Each row is a point. Each copy is the shape, with its points in the same order, stretched, turned, moved and blurred by noise. Is it also mirrored, or only turned?

Shape (8 x 3):
[[-29 -11  22]
 [ 48  38 -45]
 [ 76  24 -24]
 [ 20 -14 -15]
 [-52  -3  -7]
 [ 15  36  -9]
 [  2  -7  44]
 [ 17  14 -38]]
Copy 1:
[[-31  -5  26]
 [ 44  18 -54]
 [ 71   9 -32]
 [ 16 -12 -12]
 [-54   7 -18]
 [ 15  32 -12]
 [ -4  -1  32]
 [  8   6 -48]]
Copy 1 is: only turned
Copy 2 (8 x 3):
[[-27 -41 -16]
 [ 34  57 -22]
 [ 55  47 -32]
 [ 10   0  -6]
 [-55 -19  -2]
 [  2  16 -40]
 [  3 -40 -37]
 [ -1  30  -9]]
Copy 2 is: mirrored
Copy 3, 8 rows:
[[ 35  17 -16]
 [-69  39  31]
 [-54  30  65]
 [-14  -1  17]
 [ 13  19 -49]
 [-22  51  12]
 [ 45  24  21]
 [-45  20   5]]
Copy 3 is: mirrored

Shape (7 x 3):
[[ 58  56 -30]
 [-27 -46 -22]
 [ 16  -1 -38]
 [ 10   5  23]
 [ 18 -52  28]
 [ 60   4  -1]
 [  2  19   5]]
Copy 1 (7 x 3):
[[ 56  42 -58]
 [-30 -45   9]
 [ 11 -12 -37]
 [ 15  14  19]
 [ 21 -34  40]
 [ 62   4 -16]
 [  4  22   3]]
Copy 1 is: only turned
Copy 2, 7 rows:
[[ 33  90  -8]
 [  0 -26 -33]
 [ 27  26 -31]
 [-11  26  15]
 [  8 -20  27]
 [ 38  45  21]
 [-10  39  -5]]
Copy 2 is: only turned

Shape:
[[ 27  18  57 -23]
 [-42  -3 -24 -32]
 [ -8 -32 -31  50]
 [ 61 -35  27   6]
 [ -9  35 -16 -13]
 [  9   2 -64  18]
 [ 36  29 -19 -57]
 [ -4  17 -23 -35]
 [-14 -31 -18  47]
 [ 10  12 -22  -3]]
Copy 1 (10 x 4):
[[ 40 -29  58 -20]
 [-61  -4 -10   4]
 [ -1 -24 -56  42]
 [ 57 -47  -6 -29]
 [-16  28  12   8]
 [-15  28 -59  12]
 [ -2  32  14 -56]
 [-27  19   4 -16]
 [ -2 -33 -45  42]
 [ -2  11 -11  -3]]
Copy 1 is: only turned
Copy 2:
[[-17 -16  70 -12]
 [-19 -27 -39 -22]
 [ 28  -6 -31  57]
 [ 52 -33  63  24]
 [-14  10 -16 -23]
 [ 49  24 -46  11]
 [ 22   7  19 -77]
 [  4  -8 -16 -46]
 [ 13 -16 -34  61]
 [ 16   0  -7 -11]]
Copy 2 is: only turned
Copy 3, 10 rows:
[[-13  -3  82 -22]
 [ -3 -15 -35 -35]
 [ 26  26 -33  44]
 [-26  -2  58  54]
 [-14  33   0 -38]
 [-22  51 -43  20]
 [-75  16  22 -29]
 [-34  11  -7 -29]
 [ 35  18 -24  37]
 [-20  30  -1  -4]]
Copy 3 is: mirrored
Copy 4:
[[-16  25  42 -18]
 [  4 -72 -10 -26]
 [-11 -52  -9  63]
 [-58  27  13  26]
 [ 32 -24  -9 -11]
 [ 15 -38 -49  33]
 [  2  11 -31 -48]
 [ 10 -30 -22 -26]
 [-12 -51   8  58]
 [  7 -17 -19   5]]
Copy 4 is: mirrored

Shape:
[[ 37  35  14  13  15  -1]
 [-44 -37  -1  61  -6  38]
 [  2  28  31   2 -40  -6]
 [-12  49  -1 -12   7 -26]
 [-40 -27 -77 -53 -59  38]
 [-24 -37 -31   2 -48  20]
 [  4   1  14 -23  47  -7]
 [  1  35  13 -33  -6  14]
 [-28 -65 -34  27 -14   5]
 [-16 -15  -6 -54  12  -5]]
Copy 1 (10 x 6):
[[  12   31   10   -2   24    2]
 [ -49   11   -5   43  -70   16]
 [   7   -3   37   45   27    6]
 [ -24   -6    1    5   52    6]
 [  17 -110  -56   16  -33   24]
 [   2  -50  -16   37  -46   -3]
 [ -17   -2   28  -39    7    4]
 [  12  -17   20   -3   33   32]
 [ -29  -27  -15   19  -72  -25]
 [  -7  -53   16  -29    4    3]]
Copy 1 is: mirrored
Copy 2 (10 x 6):
[[ -16   45    8   33   30  -15]
 [ -12  -58  -38   22  -35   43]
 [  29   42   22   21  -23    0]
 [   2   59  -26   -1    1  -17]
 [ -64    2   12  -39 -116   -9]
 [ -11  -32    3   -3  -77    0]
 [ -19   13  -13  -28   39  -12]
 [  -9   48   13  -15   -8    1]
 [ -15  -67  -28   -1  -51  -10]
 [ -25   12   -7  -57   -9  -21]]
Copy 2 is: mirrored
Copy 3, 10 rows:
[[ 48  26  13   5   4  17]
 [-30 -23 -23  85  19   8]
 [ 32  33 -23  26  -8 -39]
 [ 10  34   0 -16  22 -21]
 [-48 -44 -82 -17 -23 -26]
 [-27 -37 -47  34 -19 -26]
 [ 36 -13   7 -10  56   0]
 [ 31  23 -33 -18  20  -7]
 [-30 -54 -14  49   5 -17]
 [ 16 -32 -25 -26  39 -29]]
Copy 3 is: mirrored

Shape (11 x 6):
[[-29   8   7  28  -6  21]
 [ -4 -54 -35 -12  -8   5]
 [-36   2 -20 -23  21  -1]
 [-31  10 -25  10  14   0]
 [ 18 -19 -32   4  -2 -17]
 [ 33 -38 -39   1 -84 -64]
 [ 15  10  39  40  34 -11]
 [ 10  19   4  54  33 -13]
 [  7  18 -21   9  13  10]
 [ 82 -12 -10 -57   4 -13]
 [  2 -54  69 -14  -2 -48]]
Copy 1:
[[ 10 -19 -20 -17 -23   2]
 [-12 -26  10  16  -4 -37]
 [-30  -1   8 -33 -28 -13]
 [-13   6  -2 -14 -41 -14]
 [  8  10  20  19  -8 -25]
 [ 43 -38  73  87 -42 -29]
 [ 13  57 -17   8  37  31]
 [ 11  60 -17  14   1  10]
 [ 14  12  -3 -30 -13 -18]
 [ 32  14  50 -38  66 -22]
 [-14  10  29  54  65  49]]
Copy 1 is: only turned
Copy 2 (11 x 6):
[[-33  11  21  36 -16 -17]
 [ 25   6  19  28  -4  61]
 [ 23  32  25  19  15 -19]
 [  8  27  -3  33 -19 -23]
 [ 30  19 -17   4 -22  34]
 [ 44  70 -22 -11 -85 110]
 [-15 -33   5 -15  -7 -40]
 [ -2 -21 -25   0 -32 -47]
 [  7  27 -30   1  -2 -21]
 [ 36  29 -38 -82  41  58]
 [  2 -21  93 -36  -2  26]]
Copy 2 is: mirrored
Copy 3 (11 x 6):
[[-15 -17 -12   1 -14  12]
 [  1 -34  45 -26  31  -1]
 [-10   2  10 -23  14  52]
 [ -3 -11  -7  -7  21  44]
 [  4   2  23  -6  45  -9]
 [-65  -2  65  16  64 -68]
 [ 26  41 -15  48  -8  10]
 [ 29  20 -21  40  21  15]
 [  6  10  -8 -14  25  14]
 [  0  68  36 -34  53 -34]
 [-22  47  65  58 -21   2]]
Copy 3 is: only turned
